Each row is a point. A path goes straight from each point to the next, and from the last back to the first. The post is the endless flat space through its rows: a point in 2 columns, a line in 3, a plane in 4, and so on, so that a path can go around it. How many times does the path go around the post? Going back the other way cancels.
In the rows, 128 means zero.

Post:
0: 114 115
Path:
0:  98 143
1: 135 130
2: 152  95
3: 118  94
4:  83  96
5:  46 124
6: 100 168
7: 145 125
8: 133  97
9: 106  69
10:  62  91
11:  74 143
12:  61  97
13:  72  58
14:  81 122
Times around: 2

Post (5 x 6):
0: 125 119 148 112 111 153
1: 150  72 173 137 128 109
2:  99 118 107  62  97 125
3: 144 134  81 219 145  78
4: 173 190 154 154 103  97
Path (24 x 6):
0: 166 112 157  92 133  64
1: 172 131 128  74 100  85
2: 158  79 176 153  79 200
3: 133 189 125 139  75 100
4:  69  24 155 109 162  29
5: 120 188 178 102 151 147
6: 157  99 122  80 123 122
7: 150 133  62 215 124 104
8: 109 100  88 114  87 124
9:  90  98 167 112 115 140
10: 110 205 143 183 164 113
11: 152 111 161 133 163 118
12: 179 147  78 163 137 146
13: 168  58 127 137  77 105
14: 157  86 207 202 127 121
15:  87 115 124 100 125 112
16: 129 103 153  78 160  71
17: 149 187 105 102 109 152
18: 200 143 161  72  55  78
19: 120 208  88 112  34 133
20: 102 208 135 151  90 127
21: 107 116 100 178 160 107
22: 140 123 150 114 161 149
23: 195 122 170 142 155 130
Times around: 4

Post:
0: 128 156 145 154 163  89 118  86 108 126 172
1: 126 138 113  98 116  38 151 160 181  80 118
2: 188 148 139 157  70 177 140  24 178 115 138
3: 144  84 135 120 138  78 106 140 110 137 117
4: 127  71  66 149 122 157 171 164 131 104 149
5: 113 171 126 185 113 160 149 154 140 133 125
6: 141 112  98 123 116 127 143 117  96  81 135
7: 104 136 142 126 164 123  86 131 126 110 145
8: 153 109  86  94 131 148 151 166 149 178 107
9:  89 144 125 111 145  87  98  75 106 124 149
Path, 25 rows:
0: 139  96  59 113 141 122 171 111 150 149 123
1: 128  79  95  96  94 199 143  21 226 229 123
2: 112 134 112  80 135 123 116 142 106 134 130
3: 108  60 100  76 172  78  85 207 189 139 150
4: 115 144  63 131 119  99 161 104 154 109 153
5:  77 142 120 121  78 124 120  90 118  95  84
6: 144 154 102 101 152 114 199 200 138 100 158
7: 115 180 123 107 173 124 103 137  68 132 164
8:  93 131  92  82  96 123  94 204 173 101  59
9: 148 107  89  92 135  90 154 120 105 121  74
10:  95 204 108 146 145 148 172 120 189 131 111
11: 127 137  98  95  98  98 158  80 121  76 124
12: 139 121 161 147 165 136  97 131 155 131 187
13: 118 127 139  32 159  56  43  89 146 142 127
14: 175  73 136 192 155 102 127 159 126  76 134
15: 153 132 110  67  49  91 139  44 125 106  62
16: 130  95 151 143 156 156 130 167 148 130 152
17: 129 113 125 168 139 143 142  93 122 132 167
18: 163  49 136  79 111 157  91  72 152  77  99
19:  44 137  91  63 143 133 140 204 158 118 108
20: 124 131 108 136 114 120 106 139   7 112 161
21: 134 145 181 172 129 128  55  65 135 125 135
22:  70 118 155 160 162 162  44 171 116 108 147
23: 117  93 107 225 137 148 137 227  88 143 154
24: 175  52 133 168 119 106 115 131 123  92  78
Times around: 4
